Each row is a point. Any point is a mix of the corners, with weights that add up to 1. It lies inside the corners' shape when no weight is negative. Say inside or outside, and name the corners with a negative weight.

Corners:
(1): [37 64]
(2): [ 35 -29]
(3): [-3  1]
Points:
[ 22 -16] => inside
[  4 -16] => outside (1)
[15  8] => inside
[21 53] => outside (2)
[31 12] => inside

Corners:
(1): [-18 -87 -13  49]
(2): [ 9 41 40 -9]
(3): [  2  29  12 -70]
(4): [ -3   8 -24  22]
(5): [-20  37   8   0]
Points:
[-12  15  -7  -6] => outside (2)
[-14 -18  -6  33] => outside (3)
[  3   8   7 -12] => outside (5)
[  7  79  54 -47] => outside (1, 4)
[-9  1 23 16] => outside (3, 4)
[-20 -16 -13  14] => outside (2)
[-16  31   9  -1] => inside

Corners:
(1): [ 32  10  38  63  35  -5  63 -31]
(2): [-20 -31 -30  68 -20  -1 -30  10]
(3): [ 14  -6 -51  57  14  -9  20 -62]
(4): [ 2  0 26 -4 60 58 86  8]
(5): [-61  -4  -1 -86 -31 -50  -7  13]
(6): [ 39  20 -22   4  19 -19 -54 -17]
(7): [-44 -28  16 -87 -13 -65 -26  -8]
(8): [ -7 -35   2 -29 -34 -17  41  11]
(9): [32  6 -9 51 65  3 45 11]
Points:
[ 14  11 -12   8  27 -17  11 -34] => outside (2, 8)
[  9  11  -4   6  41 -11  23 -14] => outside (2, 8)
[ 14  -8  -6  20  18  -7  18 -14] => outside (5)
[ 11  -4 -26  28  14  -9  10 -28] => inside
[  2  10   7 -11  25 -23  19 -22] => outside (2, 8)
[-18 -17  -9 -20  -2 -20  -1   0] => outside (1)
[  5 -11 -29  26   6 -13  18 -35] => inside
[  3 -13 -11   7  -4 -12   5  -4] => inside
[-19 -11  16 -32  -1 -19   2   1] => outside (3, 9)

Corners:
(1): [-17  12 -64   8   6  26 -48  -9   5 -10  60  27]
(2): [ 58  62 -21 -11 -27   5  64 -23 -29  31  45  -7]
(3): [ 15  26 -30  58  46  35  60 -27  50  -1   9 -47]
(4): [-20 -18 -34 -16  20 -11  20  30  -5 -34  -7  -1]
(5): [  4  22 -13 -22 -72 -40 -51   8 -43  38  24 -47]
(6): [ 10 -30  20 -21  42   3 -41 -28  35 -32  26 -36]
(7): [ 77  65 -26 -47  -8  15 -28 -21 -37  81 -25  16]
(8): [ -4 -18  23  53  34 -33  52  33 -30 -57 -40   5]
(9): [-10 -38  23  -8  32   6 -24   9  -4   6  35   4]
(10): [ 13  39 -21   1  30   9 -20  31 -61 -39  41 -53]
(11): [  0  30  -3  15  16 -35  15 -11  20  36  15 -16]
(12): [  2  91   1  -1 -78  -8  12  22 -30  61 -30  37]
(13): [ -4 -29  15  43  -6 -47 -12  49  55 -37 -29 -10]
Points:
[ -5 -27  15  24  25 -34  12  17  20 -37   6 -44] => outside (1, 7, 12)
[ 11  14  -1   3  -5 -15  11   5  -2  14  -3 -12] => outside (1, 10)
[ -3  14   3  21  -6 -33  10  25 -13  11 -23 -25] => outside (1, 2, 6)
[  4  26 -21   6  -8   0  -9   3  -9   7  18 -12] => inside
[ 17  22  -3   0   2  -9   3   4 -10  17   3 -16] => outside (1)
[ 13   9 -22   4  11 -12  -6   4   1 -12  13 -20] => outside (9, 12)
[ 22  19  -5  -5  -2  -6  22  -9  19  33  -1 -16] => outside (1, 8, 10)

Corners:
(1): [-60  46  25  28   0   0 -28 -33 -16 -30 -16  11   6 -43 -42  64 -23 -61]
(2): [ 17  22 -19  14 -26 -23  -8  -8 -26  18  35 -40  18  27 -28 -20 -69 -35]
(3): [  6 -26   1  62  16  -7 -28  68  19  -6  14   7  24  22  26  37 -32  22]
(4): [-34  34  30  13  48 -14 -23 -21  -2  39   4  35  13 -55 -20  12 -10  17]
(5): [  7 -45 -26 -52 -24  47 -40  -2  53 -13  40  -3  -2  38  -5 -24  -5  45]
(6): [-71  12   4  48 -40   6 -55 -27 -67   4  27 -67 -26 -11   0 -34 -41 -30]
(7): [-32 -17  22   9  31 -71 -29 -33 -14 -14 -47  55 -21  -2  34  24 -79 -19]
(8): [-57 -19 -10  11 -85  13 -10   3  22 -73  23  -7  -7 -29  -1  45 -25 -44]
(9): [-51 -12  -2  28 -37  -9  36  -8 -19 -32  58 -70  35   8 -49  -3  -1 -70]
(10): [ -8 -48  44 -31 -43   9  31  66  29  -8 -23  18 -20  28 -36  49  10   9]
(11): [ 55 -12  14   8  35 -39 -18  59  74 -28  28  19   4  15  -2 -11  14  18]
(12): [ 37 -56  24   0  30  29 -61  -9 -11  54 -19  32 -33 -33  14  37 -37  11]
(13): [ 46   6  -6  32 -16  15   5  40   7  27 -20 -16  46  -6 -56 -21  34  43]
(14): [ -3 -31  -2 -44  -7  -5 -42  49  20  18  -5   1 -12 -11  -2  20  54   5]
(15): [  9 -15  41  -7  36 -20 -53  -2  44  33 -26   2  -8 -29  10  23 -13  30]
(16): [  3 -16   2  52 -49 -38  12  29  12 -61  -4  19  -2  51  57  48  20  40]
(17): [-14 -30 -30 -13 -44   3  50  45  -5  -2 -23 -56 -29  47   4 -20  29 -12]
(18): [ 25  34  41  -8  51 -29 -22 -31 -59  -4 -49  53  35  -3  57  -1 -54   9]
(19): [-21 -19 -24 -42 -27 -18  -2  46  -2 -37  -9 -29 -42   2 -23  18  44  59]
Points:
[-22  -9  11   9 -22 -17   2  32  17 -12   3  -8  -4   2 -22  22   4  -1] => outside (5, 12, 18)
[ -4 -36   4   4 -16  -5 -17  32  24  -8   1   0 -14  10   9  20  13  23] => outside (1, 2, 18)
[ -4   3  15   2   1 -12 -12  12 -32   9 -14  -6  -2   5  10  21   0  12] => outside (5, 7, 8, 11, 13)
[  2 -37  17   4   3 -18 -27  27  38 -39  -2  40  -4   8  27  56 -16  13] => outside (2, 4, 6, 13, 17)
[  2  -5  14   3   8 -10 -36  11   9   1  -5  22   1  -9   3  17 -15  19] => outside (9, 17)
[  3  -6  16  11   2 -11 -23   7  -7 -10  -7  12   8   0   9  16 -24   4] => outside (4, 17)
[ 11 -11  14  -8  13  -3 -28  15   5  20 -11   8  -4  -4  -6   6 -11  16] => outside (8, 9, 16)
[ 26 -23   5   5   5 -18 -19  38  44  -4  19  10   9   6 -11  10  -2  25] => outside (1, 6, 17, 18)

Corners:
(1): [  9  -3  42  28 -12  -2   1  20   1 -28 -19  36  -4 -34  17   3   4  29
  11  -6]
(2): [-51 -21  74   2  34 -44 113 -20 -46  30 -13 -20  -4 -41   2  15   1  50
  34 -19]
(3): [ -26   26   16    9   13   13   51  -19  -36  -23   -4  -14   39  -22
   31   -6 -100  -11   17  -25]
(4): [  2 -57 -13   7  10  26 -46   5 -40  -2  19 -81 -44  22  53 -31  -4  26
 -33  52]
(5): [  3 -35 -24  21 -30  26  -2  34 -24 -10  -1 -47 -15 -38  16 -33  22 -55
  61  62]
(6): [ 42  31 -10  54 -60 -20  26   1 -18   4  -1 -56  -2  51  27  31   7 -16
  42  56]
(7): [-24  -5  21  48 -18 -11  62   0 -19 -16  23  19 -23 -29 -32 -17  52  -1
  -1  26]
(8): [ 36  22 -23 -20  45   7 -41 -50   9 -63  25 -18  31  59   5  12 -16 -14
  29  45]
(9): [ -6  -8  13  59  44   1  68  -2  -1 -13 -25 -28  40  74  -8 -18  26  -3
  62   6]
(10): [-44  10   5  21   8 -15  -6 -12 -23  32 -23 -50   1 -37  26  32   8 -25
 -12  22]
(11): [  3 -10  37  39 -45  39  -7 -21   5  48   4 -50  17   5   3 -35  13   3
  16 -30]
(12): [ 36  73  -9  68 -43  16  10 -15  44  16 -68   2 -18   8 -20 -35  50 -18
  -9 -38]
(13): [ 24 -13  -1  34 -21  20  39 -27  11  10  39  35 -45  40  48 -12 -29   2
  32 -57]
(14): [-55  14  17   9 -50 -43  36  20 -27   9 -27  74   9   6  18   2 -52  23
   4 -17]
(15): [  5  60  14 -49  -3   5  36  -2 -28  21  34 -15 -17 -79 -25  41 -27  33
 -32 -35]
(16): [  0 -19  41   5  44  -4 -14 -14  38  -6  21 -42  20 -47 -14   8 -38 -10
  28  15]
(17): [  5 -36 -28  -4   5  10   1 -46 -51  -2  17 -33  14  14 -23   5 -47 -12
  52 -23]
(18): [ 21 -80 -61  -2  50   0  60 -16  -3  -3  24 -27 -27  35  20  -8  22 -17
   2  72]
(19): [  6 -33 -25 -26  28   9  21 -19  32 -41  36 -19  11   3 -12   3  35  -8
  -9 -35]
(20): [-24  35 -61 -25 -36  -9  29 -14 -29   5  79  57  -9 -73   2   1 -55  29
 -26 -36]
(21): [ 16 -84  41   2  15 -36  80  30 -61  10  17 -50  20   9  34 -53 -32 -25
  44  39]
Points:
[  2 -20   3  10   1  -2  18  -6 -10   1  11 -22  -3   1   9  -7   1  -2
  13   9] => outside (3)
[ -1  -8   9  13   2   2  24 -16  -9   5   9 -18   3   5   6  -4  -9   5
  11  -9] => outside (5)
[  2  -3 -11  11  -4   5  16  -9 -12  -2  15 -22   2   1   5  -8 -11 -10
  15   9] => outside (1, 2)
[  1   2   3  10   2  -5  27 -14 -16  -8  13 -14   2   0   3   1  -7   1
  17  10] => inside
[ -2 -23   1  14  -2   9  12  -3 -23  -3  23 -41   0 -14   9  -3  -6 -11
  16   9] => outside (2, 8, 12, 14, 18)
[ 16 -18  -8   6  13   7  14 -20  -9  -6  29 -34   4  12   8   5 -10  -4
  11  18] => outside (2, 5, 12, 14)
[ -7   1  -9  11  -6  -2  31  -9 -13  -3  20  -2   1 -12   2  -5  -7   4
  10  -4] => inside

Corners:
(1): [ 18 -55  81  35 -27  26 -16 -34  13  -1 -50 -21 -83  12 -22  19   3 -14
  -2  23]
(2): [  21   12   20  -13  -12  -38  -63  -17   47    7  -73   12   14   27
 -100   27    9  -37   25  -36]
(3): [ -3 -33   6 -10  28   4 -27 -35  16 -10 -20  47  21  11 -78   6  -1 -45
 -15  18]
(4): [-14  15  -7 -31  -2 -35   1 -26  37  24 -98  46  10 -19 -84  28  21 -46
  22   1]
(5): [  8  42 -18 -38 -26  31 -19  46  27 -17 -29 -57 -58  -2  10  16  16 -34
  58 -21]
(6): [  2  11 -30 -16  22  -6 -29  25  27  49 -31 -36   3  23 -99  -6 -51 -23
  46 -11]
(7): [ -5 -57 -15  24  -4 -11  32  10 -36  13 -18   9  28 -24  -1  27   0 -33
  72  56]
(8): [ -8 -22 -26  27 -37  55  16  -3  47  -9 -25   1 -10 -20 -45   4   2  26
   3  10]
(9): [-59 -25  17 -29 -20 -22 -16  -1 -40   6 -32   6  24 -27  67  -2 -29 -36
   7 -36]
(10): [-12 -61  -1   3  47   0  20  -7 -12 -13  -9  65  -7  -2  20  28  59   6
 -11  45]
(11): [-10  44   8  18  19   2 -67  47 -84  18  70 -49 -91 -32  24 -13  49  18
  55   3]
(12): [ 27 -10  -3 -42  49 -35 -12  -8 -43  10  17  37 -47 -32  28 -12  14 -11
   9 -18]
(13): [ -7 -26  72  43 -24  58  16  16  28 -23 -49  13  -5  34  47 -50 -47  31
  13  15]
(14): [-10   0 -14  21 -35   5  30  -7  14 -62 -35  -3  -6  29 -65 -18  49  20
 -28  12]
(15): [ -4  21 -42  19  93  21  43 -46 -42  19   6  31 -57  41  16  24   8 -30
  55 -14]
(16): [-16   5  -1   4  53 -45 -65 -21 -74  -8  40 -15  41 -48  -5 -22 -41  47
  13  10]
(17): [  1 -21  -3  37  35  14 -10  -9  28  -4   7  -3  -4  55  25 -55  14   2
  20  32]
(18): [ 46  54 -71 -27  34 -10  11 -32 -41 -23 -63  60  -8   3 -47 -12   1 -14
 -18 -11]
(19): [  5   3  -8  28  40 -16  -3 -12 -18   2  -6  29 -12   4 -45   0 -66 -31
 -19  30]
(20): [ 11 -18   5  33  18  19  61  84   6  -6  -7 -47  27  -9  64 -17 -11 -49
  10 -13]
(21): [  1  30 -29 -33  49 -23   8  35 -23  42  64 -30  72  -6 -20  -7 -32  17
 -32  35]
Points:
[ -2 -12  13  -2  -5  13 -17   5  19   1 -50  26 -13  10  -9 -13 -16 -14
  27   2] => outside (1, 14, 15, 16, 20, 21)
[ -4  -7  -4   2  14  -7  -5   5 -14   5 -14   2  -2  -9 -12   2  -4 -17
  23   9] => inside
[-10 -14  -2  -7  27 -38 -27   7 -12  15  -3   7  28  -9 -39  -2   1 -19
  15  15] => outside (1, 5, 8, 13, 15, 18)
[  7   4 -12  -4  11   2   1   4  -8  -2 -24   1  -9   0 -14   0  -1 -17
  15   3] => inside
[ -1  -7  13  13   4  12   0   3   7  -7 -24   3  -7  15  -6 -14  -6  -1
  12   7] => inside
[ -2   2  -8   2   6  -1  -3  -3 -10 -10 -21   7  -8   5 -17  -8   5  -7
   5   3] => inside
[ -8 -10 -11   3 -12  20  27   9  27   2 -37  -6  20  11 -13   1  -4  -7
   3   4] => outside (3, 11, 12, 16, 19)
[ -1   1 -20 -10  26  -7   2  -7   2  -6 -23  25  15   5 -22  -6  -3 -11
  -3   3] => outside (1, 7, 11)
[ -1   8  -6   1  19   3 -12   3 -13   0  -7  -5 -18  -1  -8  -1  -6  -9
  23   2] => inside
